Every row gives one point. A path goes straight from each point to the next, and from the last back to the first. The post is the endless flat space through its rows: a point in 2 columns, a line in 3, a plane in 4, and so on, so that a path can go around it. Count how often the path circles the post. Going back the other way cancels.

Post (2 x 3):
[[  7   6 -54]
 [-21 -40  15]]
Path, 15 rows:
[[  0  80 -75]
 [-44  10 -32]
 [-43 -37 -59]
 [ 24 -53 -44]
 [ 23 -25  -2]
 [ -4 -10  43]
 [ -8  43 -15]
 [ 57  29 -49]
 [ 21 -48 -31]
 [-11 -61 -84]
 [-57 -50 -17]
 [-21   5 -30]
 [  0  31  -8]
 [ 57  19 -38]
 [  9  13 -26]]
Times around: 0

Post:
[[-11  12 -32  -5   0  28 -18 -10]
 [ -9  -9   9   2  44  31 -23   6]
 [-11 -20   5 -10   4 -95  12 -20]
 [  4  11  -9   1 -10   5  -8  29]
 [-18   7  11   5 -15  35  -9  -9]
 [-16  -8  11 -76  19 -48  54  29]
 [-20   2 -17  25  20  28   9   8]]
Path (15 x 8):
[[ 21 -12  -1 -15   2  14 -17  -6]
 [-35 -43 -15 -17  -2 -15  24  -9]
 [  0 -18 -39   1 -21 -34  -5  16]
 [ -3  -1 -18 -38 -15 -15  10  15]
 [-33 -17  -4  -8  -4  18  19  37]
 [-22   6  34  17  -3 -20  -7  47]
 [  4  27 -13  39   9  -4 -27   2]
 [ -9  25 -29  37  -3   6  26 -20]
 [ 12   4   0  14  20  -8  46  21]
 [  3  29  12 -20  17  -1 -27 -29]
 [-33  11 -22  14  38  -9 -24  -7]
 [-43 -21 -25 -10  41   1   2  10]
 [-18  14 -19 -20   9 -22  -5  13]
 [-33  12   6  23  16  12   4 -23]
 [ 25  33   0   5  10  20   3  11]]
Times around: 1

Post (11 x 12):
[[ 12 -15 -36  15 -18 -18 -24  -8  40  39 -30   4]
 [  9 -17 -22 -20  57 -28  -8  -4  38  28 -15  -9]
 [  1 -25   8  18  -7 -17  -8 -29 -44  22 -24 -24]
 [ -8   9  17 -39  15 -33 -26  15  54 -13 -29  -1]
 [ 16 -15 -13  42  28 -24  11  10  33  15 -17 -17]
 [ -2 -11  17  40  14 -32 -28 -14 -31 -21  58  31]
 [ -9 -29 -33  13  -5  -9 -14  18 -17   7 -33  -6]
 [-20 -16  52   9   3  35 -34 -33 -95  18 -80  34]
 [ -4 -20 -22 -11  -1  17   7 -39  29   2 -18   2]
 [  6 -16  10 -15 -19 -12   5  15  22   6  45  24]
 [ 10  20  37 -27  58   2 -72  33  27  -7  -5 -38]]
Path, 21 rows:
[[ -9 -24  36 -24 -24  10  16   6  27   9  -1   1]
 [-21   5 -10   2  -6  11 -55  -8  30  42 -18 -19]
 [-31  -6 -33  13  28  -4 -25   5 -27 -40 -11  20]
 [ -9   7   4 -18  13   6 -47   9  -5  22   4  24]
 [  0  -8  -8   0  26   5 -32   1  11  26  -3  -6]
 [-12   7  25  14  25 -22   2  19  -6 -11 -38   9]
 [ 28  13 -20 -11   7   3 -31  -6  -5   7 -18  25]
 [ 47 -16 -22  10  -9  26 -33  10   6   9 -46 -17]
 [ 13 -39  -4   5 -32 -10 -18 -12   8  17 -45 -21]
 [-16 -19  35 -12  32  -4 -15 -17  51  21 -57   9]
 [-23 -13  -7   3  37 -31 -12  14  35  35  16  -6]
 [  0  18   6  32  18  -8 -19  -3  -5   3 -11  -8]
 [  8   8   7 -14  28 -44  14  -4  23 -12 -17  24]
 [ 39 -10  22  -6  34  -7 -34   0  14 -20 -19 -23]
 [  9 -27  52  -2  40 -14  -1   1  21  -4 -31 -20]
 [-41 -27  -1   5  41  11 -31   5  13 -35 -16  16]
 [-11  13  23  33  48  16 -18  32  29  35 -40  -4]
 [-19  -4  -6  14 -16 -20  19 -26 -16  24  10   7]
 [ 21   8 -24   8  19 -21 -12  38   5  -2   4  -1]
 [ 15 -10 -40   5  17 -34 -22  12  14 -23   6  52]
 [ 27 -48   6  10  34   0 -56   4  -2  36 -26  29]]
Times around: 3

Post:
[[-10  10 -47  -9 -32  -6  21   7  19  23 -17 -35  -3  -1  -4  27 -15  22]
 [  0 -14   7   1 -22  27  13 -27 -35 -11 -12  -3 -20 -20  35  23  -9  29]
 [-19 -22  21  25   7  56 -25  74   8  30  -9  -6  31  -1  -7 -19  -7  11]
 [ -3 -27 -12  -6   9  24 -21 -36   8  17  13  21  -8 -25  23  18 -15  41]
 [-10 -25  -6   7  10   7  19 -37   2 -18  40  -7  30 -26  33   6 -14  21]
 [-23 -24 -60 -13  19  -3  15  51  22 -35 -20  27   5  14  42  27   9  40]
 [  6  23 -17 -17 -40  28  10 -27  -7  15  -4 -17  26  -2 -25 -50 -27 -20]
 [ -8 -35  45   3  22 -11 -19  80 -16  51 -36  -1  28  38  -6   5 -45 -29]
 [  0 -15  29  17  23  -3 -19  -5   5 -28 -31 -10  34 -20   7  13   3   5]
 [-10  18  19 -20 -14  13  22   9 -26  14   7  14 -19 -40 -23  21  33  19]
 [ 11  20  15  19 -22  17  -5 -23 -61   1 -31 -27  56  20 -20  52  16 -70]
 [ -2  13  17  -1 -59   1  10  -4   8  27 -10  19   4  20   6   2  -4  -1]
 [ -3  -9  15 -24  39  32  42  -1   3  27   3  -5  20  30  21 -25  33  19]
 [-15  50   8  40 -14 -12   3  -6  60  10 -45   6  -6 -39 -10 -20   1 -95]
 [ 15 -11   9 -12 -26   0 -18  28  31 -10   7 -10 -39  14  -7  -4  -6 -33]
 [-15  14 -18  19 -19 -16   5   3  -8  34  -2 -15 -16  -7 -13 -20  25  -2]
 [ 21   4   3  18  -2  -1  29  -6 -27 -18  -1  -3  -2  41 -27  33  -8   6]]
Path (7 x 18):
[[ 17 -12   5  15 -23 -21  42 -13 -29 -25 -26  32 -26   6 -28  15  13   3]
 [-11 -15  -3  25  -6  -8  17  26  32  38   3 -26  32 -25  24 -17  -3 -16]
 [ -6   0  -1   9 -17   0  28  36 -42  40   7  -4   2  22  10  18  -5 -16]
 [  3  -2  -1  16  24  -2 -53  -1  10  21 -14 -10   5  20 -16  13  11 -46]
 [-32   8  19 -32 -34   3 -30 -34  22  22 -12  18  14  -1  18  40 -12 -29]
 [-11   2  36   3   2  10 -26   0 -12   3 -22 -25 -26  15   6  -1  17 -17]
 [-34  -7 -10   6  -4   0  10  36  14   2 -35 -11  28 -14  23  17  -9 -35]]
Times around: 1

Post (17 x 18):
[[ 27   0 -53   6  -6 -15 -15 -25   8 -47 -20 -20  72  43   1  37   5  22]
 [ -7  -1  29 -25  16  -2  -9 -22 -10 -53  -9 -24  31  54  48  42  18  21]
 [-29  -2  20  68 -19  48  28  39   0  52  29  25  -5 -25 -38  17  -5 -16]
 [ -7 -24  40  32  19  -6   4  48  46  25 -11   3  -7  14 -56  -3   0 -22]
 [  6  23  39  95  19 -30  -7  -4   2  17  19  19 -10  -2  13  -2  12 -18]
 [ 16 -43  -3 -42   5  11 -16 -17 -18   9  16 -16  34 -22  17 -59 -28  16]
 [-12  13   7  34  36  29  16  40 -32  16 -12   9 -19  -4 -39  -1  18 -42]
 [ -4 -33 -36 -46  -7 -22 -24   2  -9  -5   9 -51 -12 -15   6   1 -62  24]
 [-12 -23  -9  64   6  -3  66  45   2  43  27  -9 -22  11 -21 -34   7 -36]
 [ -1  25  -5  -8  -4  12 -48 -49  12 -36   4 -75  56  36  28  42  25 -24]
 [ 10  55   0   8  31  14 -17 -28   3 -63  19 -44  23  39 -12  -2  19  24]
 [-44  -6  -5  21  26  -2   2  14  26  41  39  23 -21 -10 -30  -5  32   8]
 [  1 -27 -18 -33  31  28   6 -47  22   7 -10 -12   3 -13  20 -11 -74   5]
 [  5   9 -13   4  10  22 -57   8  29 -62  16 -21  29  27  47  34  29   1]
 [ 16 -15 -27 -72 -35 -12  12 -13   3  22   9  16 -35 -21   6 -35 -79  -5]
 [-15   8   1  77  12  38   6  50   9  61  -9  -3 -18  41 -15 -11  13   4]
 [-42  38   4   0  -7  -5 -25 -12  29 -64 -35 -39  57   2  46  10  18  13]]
Path:
[[-22  -2 -14 -36 -27 -55  -2  38 -21 -12  71   2 -53  11 -18 -58 -21   3]
 [-40  54   6  -5 -20  28  44 -69 -16 -12  22 -26 -33  18  -5 -57 -15   0]
 [-16  14  14  37   9 -26  35 -27  55   3  15  23 -13   3 -30 -33 -43 -16]
 [  8 -26   5 -22  41  -6   2  60 -10   2  48  25 -10  43  -6 -39  37  29]
 [-10  20  14 -63  31 -18 -17 -13  68 -24 -22  -6   6   7 -32 -16 -27  31]
 [  7  21  24 -17   8  19 -36 -10 -39 -32 -20  13  -4 -20  16  41  16 -11]
 [-30 -11 -60 -18 -13  29  22 -35  30   8  13 -28 -13  27   6  15 -10  -5]
 [-21 -30  64 -23 -13 -15 -16   6  17  -5   2 -25  44  15  31 -35  66  16]
 [-16  35 -32  16  -1  66  12  14  16   0 -42 -54  50 -22  35   0 -18  -1]
 [ 13  20  -8  60   6  33   3  59 -11  26  20 -38  18  -2   0 -45  -6 -48]
 [ -2  19  26 -35  18 -17 -69 -10  32   3  49  44 -37  -6  12 -13  -3  15]
 [-23   5  -3  24  38   8 -29 -13  -8 -41  -5  -1  43  -8 -56  -5  52 -34]
 [-13 -29 -23  41 -38   5  26 -12 -10  27  15 -15 -15  14  25  35   1  19]
 [ 27  32  13  -8  24  -4  31  -3 -17 -23  -2  11 -33 -10 -38 -48 -18 -13]
 [-12  28 -24   7  -2  51 -27 -10 -26 -35  22  -4 -21   2 -12  16  19  10]
 [-48  21   9  34   1  27  16   7   4  -4   2 -37  -6   2 -12 -49 -29  -4]
 [ -6  17 -37   1  78 -24   7  20  15 -38  17 -31   7  53 -12   1  -7   2]]
Times around: 0

Post (17 x 18):
[[ 33  24 -51 -69  11   9 -12 -41 -35  22  47 -33 -18 -31  51  38 -50  31]
 [-48  11  -9  -3 -26 -28 -38 -16 -26   3  18  10  25  27 -42   9  21 -11]
 [-34  27  52  -3 -40  31 -39   6  38  -1  23  10 -11  46  12  16  58  13]
 [ 38  12   0  14  25  30  13 -39   4 -31  -5   9 -14 -13 -21 -34 -87  33]
 [ 26   9  15  15  15  -7  49 -14 -27 -17 -14  83  -6  -3  27 -13 -46  -4]
 [ -4  13  51  10  39  32  23  -6 -31  10 -17  46  28 -48  11 -67 -23  31]
 [ 53  34 -32   7 -27  45  42 -10  -6   5   5  48  22  -9   5 -75 -72  31]
 [-22   9 -51 -87 -12 -23 -13 -30  45 -15  33 -31 -11 -28  71 -12  -7  23]
 [ 30  34 -30 -58 -11   3  34 -50   6 -14  36 -76 -22  15  40  -1 -27 -28]
 [ -1 -14  -6  26   8 -11 -33   8  28  57 -16 -18  15   9 -31  36  22 -11]
 [ 27  37   7  -4   2  81   9 -50  -2  11 -36  64  42  -8  12 -36 -72  -8]
 [-63  18  -7 -29  25  -1 -66  64  -5  13 -18 -11   9  53   7  26  32 -10]
 [-23   8  42 -43 -13 -19 -17  49  10  12 -21 -11  42  18 -29  53  13   4]
 [ -1   5 -68 -19   4  23  33 -32   0 -43  21 -39   4  -9  57  36  -3  29]
 [ 26  13  -1  16 -17  -4 -48  42  11 -33   9 -16   7  -5 -27  33  18 -47]
 [ 27  -8  20   6   2 -39 -64   6 -12  -5 -34  -8  43   7   9  -7   3  19]
 [-42   3  -5 -34 -48   7 -25  10 -23  12 -38 -23 -40  -1  14   9  24  -1]]
Path (26 x 18):
[[ -4  35   5 -68  28  22  24  16  12 -28  26  32  18  16  11  52 -38   8]
 [  2   4 -51 -42 -57  56 -10  11 -36   6 -11  39  38  18  35  11 -26   6]
 [ 48  22  -9  21 -22  52 -25 -20 -36  32   2 -20  -4  -3  12  14 -28 -68]
 [ -9  36  18  -6  45 -27 -23 -23 -45 -28 -36  36  25  30  95 -17 -11  28]
 [  1  37 -53  43  13  18  26  23 -37 -20  25  -8  -1  19 -50 -34  -8  22]
 [ 22  12 -31  23  33   6 -12   1 -32 -15  27  -6  23  -3 -15 -61  10  -1]
 [  9 -49 -13  43   0 -60  48 -37   9 -59  10  28   9  14  -3  -7  -8 -21]
 [ 18 -11 -42 -16 -16  31   4  12 -30  -7  53  19   2  44  25  46  -7   1]
 [-22  43 -16 -59 -48  26 -28 -11  33 -19  30  46   0  49  67  20  32  23]
 [ -7  52 -46 -25 -10  27 -18 -31 -13 -30 -15  14  13 -36  14  71  -9   1]
 [-34 -12 -73  26 -31 -24  -4 -23  -9 -21 -46  15 -28  27  -3  32  22  -6]
 [  0   6  13 -78  17  15 -71  -9   8  25 -23   3 -42 -35  21  -3   4  27]
 [ 41 -21  24  19 -41 -56  24 -30 -29  14  22  31  13 -17  32 -55   4  21]
 [-14  39 -15 -33 -41  53 -31 -10 -23  57  38  30 -27 -27  18  22 -14 -18]
 [ 56  53  -8   8 -27  20 -23 -17  10  34 -20  33  29 -19  13 -17 -60  14]
 [ 40  25  70  -5 -12 -18 -29  37  13 -43 -36  15  -6 -14 -14  11  16 -11]
 [ 61  24  12 -46 -13  22 -76   2  37 -31   3  26  32   3 -32 -21 -36  45]
 [  2  50   2 -66 -30  25  32  34  -3  12 -34 -27   6 -32 -14 -24 -19 -24]
 [ 49  26  28  18   3 -10 -27   9 -51 -12  22  -7  11 -65  56  -9 -42  50]
 [-89  31  18  33 -44  33  29   9   2 -18  30  12  11  -1 -31 -21  13 -29]
 [-15  45 -35 -13 -60  27  -3 -14  80 -27 -40  -6 -40  20  56   9  35   1]
 [  6  38 -58 -42  13   2 -18   0 -43  23 -29 -44 -28  22 -52  28 -38  21]
 [ 36  10   9 -37   8  -1 -35  24   5 -16  13 -21  -8  31  -2 -40  -7 -18]
 [ -6  -5 -27 -28 -11 -23  21  22  23 -31  37 -12  12  23  30  -2 -70  -1]
 [ 58  -3 -34   3  57 -11   1   8   1  35  -2 -33  -3 -76  11  14 -68   7]
 [  6  46  45 -65 -81   5 -10 -26   7  15   0 -12  -9 -25 -19 -36 -23  65]]
Times around: 3

Post (17 x 18):
[[ -5 -18  21 -55  51   6 -37  19   5 -69   2  35 -20   4  34  40 -12 -16]
 [  3  13  13  40  -1  18 -47  54   8 -53 -27 -31 -24   1  -2   1 -41 -25]
 [ 45 -27  51 -25  27 -14  77   5  14  10 -17  35  40 -24  12 -36  -9  10]
 [-24 -11  11 -22   9  33   0 -21  21   4  11 -40 -62   4   0   2  47   6]
 [-12 -63 -18  18   9  48  14   7  45  -1  60 -51 -14 -20 -15  25  25  25]
 [-23 -22 -42 -22 -16  36  27  15   4  19  -8  11 -22  27  25 -15  25  34]
 [ 38 -20  16 -61 -48 -39  29  23 -42  28 -17 -25 -36   2  44  46 -20 -51]
 [ 22  41 -63  45  17 -17  42  59  32  45  11  28  10  26 -14 -34  32 -36]
 [-32  25  21 -26 -37 -47 -38  54 -44 -18  25  -5 -22  30  35 -42 -20 -50]
 [ 16   1  25  -8 -28  29 -47  39 -16 -12  22   0  26 -41   5  41  23 -12]
 [-25  21 -82  30   2 -19  25  25  -6 -58  27 -47   0  10   8 -11  53  -8]
 [ 14  -2 -16  39  10  37 -27 -21  95  25 -10   2  36   3  -2  68 -17  34]
 [-26  14 -25  28 -55  45  18   3  63  30  60  74   4  18  62   3  74 -10]
 [-38  20 -53  12   0   4  -2  39  64  58 -10 -12 -12 -10  92 -57  22  28]
 [ 59 -11 -55 -16  31  37  17 -19  25  17  23 -12  77  15  31  48   9 -49]
 [-44 -29 -72 -58 -42  27  -2  -2  58 -48  24  16 -68 -37 -12 -67  39  20]
 [-16  14 -76  70 -25  34 -16  -3  -8  41  41 -13  13 -84  38 -24 -24  10]]
Path (16 x 18):
[[ 12 -14 -28  19 -63  -4 -32  53  23 -15 -29 -48 -80 -20  52 -20 -14  11]
 [ 12  20 -61 -11 -58  -9  33  31  -9 -34 -35 -38 -41  26 -22 -38   9  -6]
 [ 28  24   6 -61  -8 -11 -15  15  13 -46 -11  25  29 -16  -8  36  -5 -48]
 [-24 -10 -20  33  41  -9  34   2 -18  -6 -24  -7 -32 -25  24  64 -17  -4]
 [-10 -42 -45 -23   1  26   0  42   6  26   8  12 -53  -2  24  14  78  29]
 [ 16 -30 -47  12  -7  36   5 -26  49  -7 -27 -10 -31 -15  14   1 -28 -19]
 [  8  -6   2  -3  16  13 -10  47  17  56  11  29 -24 -46  36   4  31  28]
 [ 11  47 -60   5  23 -23  -1  58 -24 -35  33   0  68  16   8 -44 -15  23]
 [-60  37   6  40 -34  32  -1 -12 -19 -47  17  16  15  18   6   4   1   2]
 [-13  22  25 -50 -40  21 -48   3   4  26  28   9 -14  -4 -25  31 -20 -10]
 [ 31   9 -17  34 -20  27  34  20  19   4  15 -22  18 -39  11 -24  19  -2]
 [ 18 -38  -2 -59 -15 -34   6 -20  -2   3  38  29  -2  49   8  37 -25 -24]
 [-11 -25 -52 -38  46   9 -21  28  -5 -13  12  13 -27  29  17  66  10 -26]
 [-42   3 -14  29  10  11 -17  -7  32  -3  73  32  10 -42 -29  37 -15 -29]
 [ -5  13  21  13  59  23   6  70  -4  66  16 -34  -4  19  49  53  19  33]
 [ 11  16 -62  50 -19  61 -11  30  22  20  29 -54 -54  45  28   0  15  17]]
Times around: 0

Post (17 x 18):
[[-13  -1  79   2 -14  42  -9  38 -22  18 -30  -8 -28  -4  13  15  10 -14]
 [-77  23 -42 -58  52   6  35  40 -72  74  35  18   1 -37 -58 -32  63  46]
 [-16  36 -78 -27  23 -58  13  -9  17 -15 -63  28  32   1 -15   9  27  -1]
 [ 25 -29   1   5 -28  15  31   1 -35 -14   9 -11 -65  22  -5  25  32  -2]
 [-17 -14  32  10  36  -1 -17  26 -29 -39   6   0 -26   2   1  51  41 -15]
 [  3   4   2  13  -5   6  -1   7  27  17  11  33  -2 -27 -16 -34  13 -16]
 [-20 -14   6  47 -14   3  27 -20  -6  -3 -13   8 -21  18 -12 -12  -1  -3]
 [-13  -6  37  -3  -9 -10  39  20  12  -5  48  16  -1   4  10  15  44  -2]
 [-12 -29  14 -33   2  -2 -21  11 -22  20  -4  52   9  49  -8  13   0 -35]
 [ 20 -53  21  18 -20  24  22 -32  28 -22 -10  -4  24 -29  11  27   6  20]
 [ -1   2  20  15   4  -7  10  -3 -42  21   7  57   8 -15  24 -18  35  -5]
 [ -9  19  47 -11 -15 -10  -3 -45  20   7 -28   1   4 -23  17 -23  30 -19]
 [-14  11   2  -6  28  -6  32   2   7  -1  -4   8 -17  32  28 -18   0 -13]
 [ 35  -5 -16  -4   0   5   2 -13 -11   8   6  -5  29   8 -24  22  16 -17]
 [-55  26  30 -46  28  17  -9  16   8  35  28  24  -9 -13   6  45  23  40]
 [ 12 -22   5 -39   1 -19  40  -8 -49  32  -5   5 -14 -47  -5  18 -58  45]
 [-24   8   2   1  20 -24 -12  24  -4 -46 -21  16  16  20 -33   4  51  41]]
Path, 23 rows:
[[  3 -14   3  -9  -4 -14 -29  -6  -4  -2 -15  43 -34  14   0  52  -1   6]
 [-52   8 -20 -30   0  10   4  29 -34  13   0   6 -46 -57 -31  -5  82  46]
 [ -5  37 -69 -11  12  20 -38 -31 -34  25 -23  32  19   1 -65 -33  10 -43]
 [-16  34  20  10  60  15 -17  33 -73  22  -8  47  15  12 -10   6  12  -6]
 [ 40 -22  12 -53  28 -14   6 -17 -17  36   0   0   8   5  27  51   6 -12]
 [-25 -18  49 -17 -21   9 -22  33 -28  40  -1  18  10  41   5 -19  21  12]
 [-21  29  45 -36 -26  36  24  62 -23  45  47  43 -24  35  21 -60  57 -12]
 [-25   1  29  26  14  46 -42  47 -25 -15  -3  53 -21  28 -43  -1 -11   9]
 [-15  18  44  -1  13 -35  54  -8 -41 -18 -25 -36  15 -38   8  13  67  -5]
 [  6  22  51 -23  17 -34   4  45  -3  39  52  23 -14 -26  -1 -15  71  29]
 [-37 -36 -11 -65  -9   5   2 -32 -25   0 -21  11   9   9  -6   3  -5  64]
 [-21 -19 -17  38  18   5  56 -17   6 -51 -17  -7  26   9   2  47 -41  16]
 [-29  57 -25 -11   2 -17  11 -25  20   4 -13  -6 -50 -24 -58  16  30   8]
 [ 12 -13 -11  88  58  31  27  64 -63  32   8  28  47 -13 -43 -86  62 -27]
 [ 18 -13  50  21  -1  43   6  49 -75  45  34 -10   3 -53  -1  34  70  12]
 [-77  59  17 -29  41 -26 -15  29  11 -35 -16 -15  -3   8  27  35  67  17]
 [-10  19  -9  25   3  -3  47  40  47 -30  22   9  10   3 -41 -45 -13 -55]
 [ 14   8 -10 -55  27 -66  27  50  -2 -17  24  69  39   8 -40   6  53  42]
 [ 39 -67 -32  12   2 -37  -1  -4 -47  19 -16  16  14 -26 -77 -14 -52  18]
 [-70  29 -53 -29 -27 -10  74 -10  24  39  -7 -26 -15  14  -5  20  13  42]
 [ -2 -28 -59   6   1   7  53   8 -95  17 -28  52  19  -3  42   7 -10 -50]
 [ 15   0 -31  -6 -15  -8  36 -36   8   4 -26  22  35 -29 -24 -48   8 -47]
 [ 20 -29   2  -8  30  17  17  20   8  17   3  54   6   5 -10  26 -23 -34]]
Times around: 5

Post (17 x 18):
[[-58 -61  -6  36  12 -20 -13 -24 -45 -20  -7   8 -35 -34   2  27 -13 -61]
 [ 45  36  32 -15  35   4 -49  28  21  40  65   4  63  16  47  -5  21 -10]
 [ 25  30 -31 -23   5  38 -31  34  67 -14   1   7  -9 -33  19  -6  50  -7]
 [-32 -11 -29  35 -26 -33  53 -16  20  13   1 -26  -8 -35   8  15 -41  16]
 [ 20  -1  24   7  24  18 -37  73 -17  28  -4  25  14   5  24 -49   5 -44]
 [-19 -19  -9  65   4 -16  -8 -71  34  -3  61  32  50  24  31 -18  -6 -15]
 [-21  39 -30  33  15 -30  -7 -41 -23  28  -7  61 -33 -50  40  12 -11 -10]
 [-11  39  -7  50 -19   0 -44  55   5 -10   3 -27 -33 -67  -7 -30 -32  22]
 [  5 -26   2 -40   7 -29 -21 -35  -7 -48 -50  17  -4  67  10  34 -15  -7]
 [ 70   0   7 -44 -16 -50   0 -17  20  59   4   9  14 -33 -46  13 -17 -25]
 [-28 -37  28   8 -36  13 -25  13  39  10 -18   9 -25  35  59  16   9  10]
 [-58  38  17 -71   2  -2 -33  17  -5   3 -24 -57 -33  12  12 -17   3  21]
 [-24 -35  10 -28 -24  38 -12  10 -48  -9 -31 -17  13 -45  -6  12  -7 -34]
 [-11 -10  -5  20  22 -25 -50 -23  26  22   4 -16  45  45  52 -28 -40 -23]
 [ 36 -29 -31  -7 -15   2 -16 -14  -9 -24  53 -38  -4   0   6 -48 -31 -65]
 [ -4  64 -17  -6  27  15 -26  19  24  29  44  20  -6  -3  -7  12 -41  22]
 [ 23 -50 -25 -27  23  13 -37  18 -49  34  55 -20  32  72 -25  -2   8  10]]
Path (18 x 18):
[[ 38  36 -22  28   7   0 -13  32 -43  55   2 -10 -20  -3 -37 -51 -63  38]
 [ -8 -46 -15 -38   6 -33  27 -81  11 -22 -14 -34  18  -3  20 -24   0 -15]
 [-51 -18 -11 -44  30  35 -47 -20 -34  -2  13  15   6  38  23 -14 -33 -30]
 [ 20   8 -35  -8  23  -5 -70  60  52  45  31   5   4  21  23 -29  13  -8]
 [-50  32  -8 -18  12 -18 -10 -20  30 -21 -12  -2 -49  29   3  38 -53 -34]
 [ 11 -13  18 -21  32 -14 -84 -29 -51   6  12 -17  27  35  21 -38  38 -44]
 [ 47  10  66  -2  -3  35 -60   9  10  17  25  46  -8  45  39  -2  21  10]
 [ 23 -45  -3  33   9  -4 -47  -2 -50  10  43   8 -41 -15  30  -5  14 -38]
 [  4 -28  51 -15  32 -51 -27 -10 -41  17  38  84 -65  -9  35  40 -10 -34]
 [-78  35 -56  -8  22  31   2  58  -1  -3  -4 -45  -5 -33  28 -51 -29  -5]
 [ 39 -76 -24  21 -27   5 -50  51 -22 -20 -20  -3   1   5 -17  28  20 -24]
 [ 66 -16 -15 -33  -4  -9 -18  -3  40 -28  -3 -53   4 -17 -36  -5  -8 -95]
 [ 18   8   5 -29  36 -14 -15  14 -44  -9 -17   7 -34  -9 -40  34 -12 -14]
 [ 13 -23 -18 -37  23 -12 -16 -35  21 -39   3 -18 -24  -6  31 -63   1 -53]
 [ 33 -33 -32  14   7 -48  17  -8  46 -29  28   0   3 -32  -8  -3 -12  17]
 [ 11 -29  -5 -36   4 -25 -15  36 -60   7  33 -16  47   1  12  14 -54  14]
 [ 28  -9 -20 -12 -52  -1 -19 -17  16  10  21  10  -3  -9   8   1  39  -8]
 [-17   9  32  35   7  11 -30  32  -4  33   4   8   1  38  15  20  32   8]]
Times around: 3
